Every row gives one point. To make a cloud, some directions were put in groups of two or more. Within a group, all points are equally far from the middle, so they leave a hole (a ring in 2 directions, a hollow ball in 3). The other directions are filled evenly. Then the cloud was stretched, turned, moved and blurred a little. Count the holes, and give their numbers of directions, smallest first.
In the rows, zero is written as 128.

Cloud (21 x 3):
[[133  98 178]
 [126 194 127]
 [175 113 130]
 [171 144  89]
 [106 176  51]
 [124 152 116]
 [195 135 100]
 [118 133 152]
 [ 64 131  88]
 [145 114  47]
 [100 102 193]
 [116 198 107]
 [ 81 129  77]
 [ 95 161  90]
 [101  74 147]
 [151 130 122]
 [178 163 132]
 [ 77 184  96]
 [191  83 143]
 [162 127 154]
 [ 49 158 142]]
Holes: 0

Cloud, 26 rows:
[[170 139  70 147]
 [ 97 123 189 140]
 [113 187 186 197]
 [143  93 114 130]
 [149 103 131  86]
 [140  88  69 158]
 [147 171 143 171]
 [201 151 107 152]
 [ 96 146  91 140]
 [ 47  86 103 121]
 [156  92  84 129]
 [ 43 121 114 150]
 [146  92 142 151]
 [164 161  43 163]
 [192 168 111  83]
 [126  95 126 170]
 [ 62 106  78 109]
 [176 129 159  79]
 [143  89 183  72]
 [146  91 176 169]
 [ 68 167  99 161]
 [104 195 168 103]
 [101  92 125 202]
 [ 96 176 121 191]
 [164 163 111 112]
 [110 143 161 130]]
Holes: 0

Cloud, 27 rows:
[[118 154  71  69]
 [116 123 127  95]
 [169 155 144  88]
 [165 125 212 175]
 [104 138  97 134]
 [ 72  90  88  63]
 [173 102 133 102]
 [175  93 201 186]
 [159 154 174 142]
 [142  89  94  92]
 [171 151 108 187]
 [139  85 146  97]
 [102  27 123 150]
 [ 76  86  72  72]
 [127 129 113  69]
 [120 107  95 173]
 [178 187 128 102]
 [104 114  45  71]
 [200 144 132 171]
 [151 100 114  81]
 [151  96 170 120]
 [ 81 178  96 126]
 [132  56 149 156]
 [106 132 121 168]
 [117 164 156 125]
 [170  83 147 164]
 [168 151 124 185]]
Holes: 0

Cloud:
[[182 138 117 152 140 155]
 [148 130 122  80  75 205]
 [137  53 149 145  46 129]
 [135 145 137  82  47 174]
 [180 117 131 146 175 104]
 [ 87  83 108 106 160 166]
 [145 177 127 148  83 149]
 [132 121  77 146 143  60]
 [136  91 180  84 134 137]
 [128  99 136  77 182 145]
 [192 117 163  72 155 110]
 [168 162 178 129 135 157]
 [141  28 129 159 119 105]
 [152  60 135  93 129  96]
 [185 103  84 150 108  88]
 [137  66  95 125 131 107]
 [112 137 130 103 215  94]
 [198 146  79  81 141 142]
 [140  75 138 149 189  71]
 [134 160 107 164 192 105]
 [122  60 189 148  68 111]
 [119  86  73 157  94 108]
 [ 51  82 117 128 110  60]
 [147 176 153 160 151 129]
 [195 156  80 129 115  66]
 [ 63 173 131 123 124 118]
 [167  68 194 149  94  94]
 [141 137 136  67 186  96]
 [162 112 168  93 107 182]
 [ 86 150  98 125 105  66]
 [152 141 117 108 203  96]
 [196 156 174 119 139 115]
 [110 134  87  58 128 142]
 [103 151 142 150  71 114]
 [127 177  92 108 188  95]
 [ 90  75 170 101  98  68]
 [120 115 164 161  51 105]
 [ 68 143 174 115 135 113]
 [178 143  90 153 113  42]
 [162 173 164 103  81 180]
 [114 125  87 101  34  88]
 [203 121  95 121 128 125]
 [111 139 158  42 131 138]
 [ 67 146 106  78 140 116]
 [135 154  88  51 155 107]
 [142 111 180  97 182 119]
 [193 161  67 102 129  99]
 [163 171 158 126 173  91]
 [158 161 113 157  88  41]
 [153 123  85 100  57 164]
 [128  50 140 108  65 123]
 [184 102 140 186 128  79]]
Holes: 1 (4)

Cloud:
[[171 151  69  95 189 146  69 118]
 [120 103 152 147 189 144 127 124]
 [108 120 106 146  99 165  96 181]
 [ 83 106 118 103 173  61 162 163]
 [186  78  83 107 114 119  96 122]
 [131 192  97 106 193 113 160 118]
 [116  88 132 148  47 163  80 171]
 [137 127  96  51 212  93 116  91]
 [ 91 152 131 126 146 174 112 145]
 [147 149 134 144 132  79 186  54]
 [127 106 142 130 170  35 115  90]
 [ 95 167 118  84 148 177 115 146]
 [150 104 164 159  94 153 154 148]
 [156 153 156 188 109  71 157  97]
 [126 131  87 181  87 154 106  86]
 [ 41  81  94  88 147 111 146 166]
 [149 158 103  88  80 115 146  97]
 [128 121 167 135  20 129 139 102]
 [199  85 111 122 119 119  83  92]
 [166  74 178  93  63 143  89 154]
 [105 106 124 122 152 126  37 130]
 [117 142  85 104 121 197 145  93]
 [143  86 153  80  66 137 212  60]
 [106  97 143 106  98  67  85 111]
 [ 96 142  95 124 172 111 159  56]
 [180  60 119 119 148  75 114 194]
 [ 62  84 148  83 166 121 109 137]
 [196  72 112  86 176 121 144 131]
 [118 134 142  65 103 143 203  48]
 [127  69 105 119 179 106  79 187]
 [153 104 111 102  40 166 150 164]
 [125 134  99 111  93 192  81  72]
 [158 140 142 145 118  55  93 168]
 [ 99 121  83 102 183  80 158  82]
 [126 128  66 109 102 173 101 147]
 [164 135 122 222 117 118 103 121]
 [161  63 147  45  94 143 204 103]
 [116 128 152 128 198  70 135  70]
 [ 82 144 117 124 127 140  62 157]
 [ 91 108  84 111 109 181 165 137]
 [116 168 131  89  89 149 160  47]
 [187  67 166 128 161  65 127 166]
 [ 67 148 131 130  80 133 150  63]
 [148  69 163  79  42 115 108  90]
 [ 97 120 157  85  93 109  75 121]
 [126 102 111  71 215 127  75 164]
 [151  48 129 159 117  97 122  98]
 [107 129 134 158 189 140 129 139]
 [164  55 165 144 138  77 139 158]
 [183  73  98  82  82 109 120 143]
 [184 110 181 102 143  73  91 117]
 [149 113  53 119 143 125  73 162]
 [175  62 156 142 123  60  98 165]
 [115 168 151 106 140 132  69 100]
 [173  73  85 105 185 109 124 141]
 [138  65  77  88 160 126 107 153]
 [ 99 123 122 168 167 131 128  73]
 [154  46 115  93 108  86 168 170]
 [ 68 132 115  81  92 128 192 142]
 [192 106 166  70 102 134 107 170]
 [127  68 148 147  36 155 181  76]
 [115 111 110 139 202 107 116  62]
 [ 84 151 154 120 141 184 116 112]
 [170  53 104  90 107  94 126 179]
 [126  88 169 153  43 116 186  89]
 [139 120 150  67 162  95  94  60]
 [155  47 124  92  36 130 110  99]
 [167  55 147 130 102 107 158  78]
 [168 102 132  40 114 103 129  80]
 [116  98 141 101 140  47  95 171]
 [152 138 156 150 102  95 169 161]]
Holes: 3 (2, 2, 2)
